Rows are points. The last column is the point's height on a tilted bowl or saddle (a function of degree 2), plus a little noise. Along how many of its main directions does it bend up, bend down or stay straight?

Points (17 x 4):
[[-53  93 -57 -63]
 [-31 -17  30 -12]
 [ 45  -4  51 -57]
 [ 12  25 -17  -9]
 [-45   9 -23  -6]
 [-32 -28 -34 -12]
 [ 22 -15 -55 -33]
 [ -8 -35  21 -10]
 [ 25  85 -28 -59]
 [ 57  17  27 -58]
 [-37 -67 -45 -43]
 [-26 -24  59 -38]
 [ 24  -9  34 -25]
 [ 61 -77 -24 -70]
 [-36  25  37 -17]
 [  9  23  41 -26]
 [ -9   6  61 -37]]
Directions: 0 up, 3 down, 0 straight

Points:
[[ -50  -22   12   21   18]
 [ -53  -53   27  -39   59]
 [ -26    2   20   21    0]
 [ -24   47  -45  -30  -27]
 [  38  -68  -90    7   87]
 [  56   32   28  -34  -31]
 [  35   42  -35   46  -28]
 [  75    0   56    8   46]
 [  25   28   18   81   -4]
 [ -13  -43 -118  -13   62]
 [ -18   26  -29   14  -29]
 [  18   48   22   38  -38]
 [  26    1   58  -48   18]
 [  13   15   56   -2    8]
 [  -9   30  -13  -16  -32]
 [ -17   66  -16  -20  -47]
 [ -43   44   96  -83   86]
 [  62   27  -41  -49  -29]
 [ -37  -30   37  -19   41]
 [  -1    5   30   75   15]
 [  10  -14  -17  -48   -8]
 [  36  -39   42  -17   52]
 [   7   31  -51  -38  -27]
 [ -15  -37  -30  -23   10]
 [  20   -1   19  -10   -4]]
Directions: 2 up, 0 down, 2 straight

Points (47 x 7):
[[  21  -15  -25   32   -1   -5  -28]
 [  14    4   36  -14    0  -68  -24]
 [ -75   18  -21  -27   50    3  -11]
 [ -34  -22  -28  -35    2   31   -2]
 [ -29  -35   19  -18   29   12    3]
 [ -74  -16  -91    5    2   32  -76]
 [  33   32   26  -32  -18   -5  -21]
 [  17   20   34  -15   52   -4   -8]
 [  10   27   -7  -29   -5  -22   -5]
 [  13   27   42  -91  102   59  -47]
 [  -8  -53  -15  -53   -1   65  -12]
 [   1   45  -63  -34   -8   22  -31]
 [  13  -36   34  -30  -15  -19  -13]
 [  42  -21   -6   30   49   39  -24]
 [ -81  -49   -8   13    5  -19  -40]
 [ -15  -27   44   -4  -20   18  -25]
 [  46  -15   47   10   32  -13  -34]
 [   7   69  -16   41  -18   24  -62]
 [  -7   -6  -78   22  -47   -2  -72]
 [  41  115    6  -11  -33   -6 -108]
 [ -10  -45   -7  -56  -32   -3   -5]
 [  26   34   34   56  -33   29  -61]
 [ -18   39  -61   14   45   24  -39]
 [  29   33  -31   15   15  -36  -36]
 [  30  -22   -9  -68   37   55    3]
 [ -60  -33  -56  -85   24   44   -7]
 [ -15  -38   28  -56   -5   10    6]
 [  37  -57  -17   30   37  -10  -40]
 [  22   30  -11   38  -39   -5  -53]
 [  31  -42  -74    6   62  -29  -46]
 [   5   65   40   13  -33   15  -64]
 [ -48   32   -9   26   40    4  -32]
 [ -17   -6  -32  -69  -18  -75    1]
 [  15    7  -38    3  -30    8  -28]
 [  -4  -42   -6   -5   32   22   -2]
 [   7    9  -40  -42   71   37   -2]
 [  -2   30   23    1  -28    0  -30]
 [   1   21   54  -10   37   39  -27]
 [  45   44  -62  -35  -16  -62  -59]
 [  14  -78   18  -27  -20   31  -32]
 [ -69   13   29   -6  -22    8  -37]
 [  16    5  -34   -9   10   -8   -5]
 [ -13  -40   59   27  -18   64  -60]
 [  11  -17  -19   19  -24  -38  -40]
 [  35   33    2 -121  -44   40  -45]
 [ -21   -3   -7   39  -41    9  -48]
 [  -1  -34  -53   53   36   56  -45]]
Directions: 0 up, 5 down, 1 straight
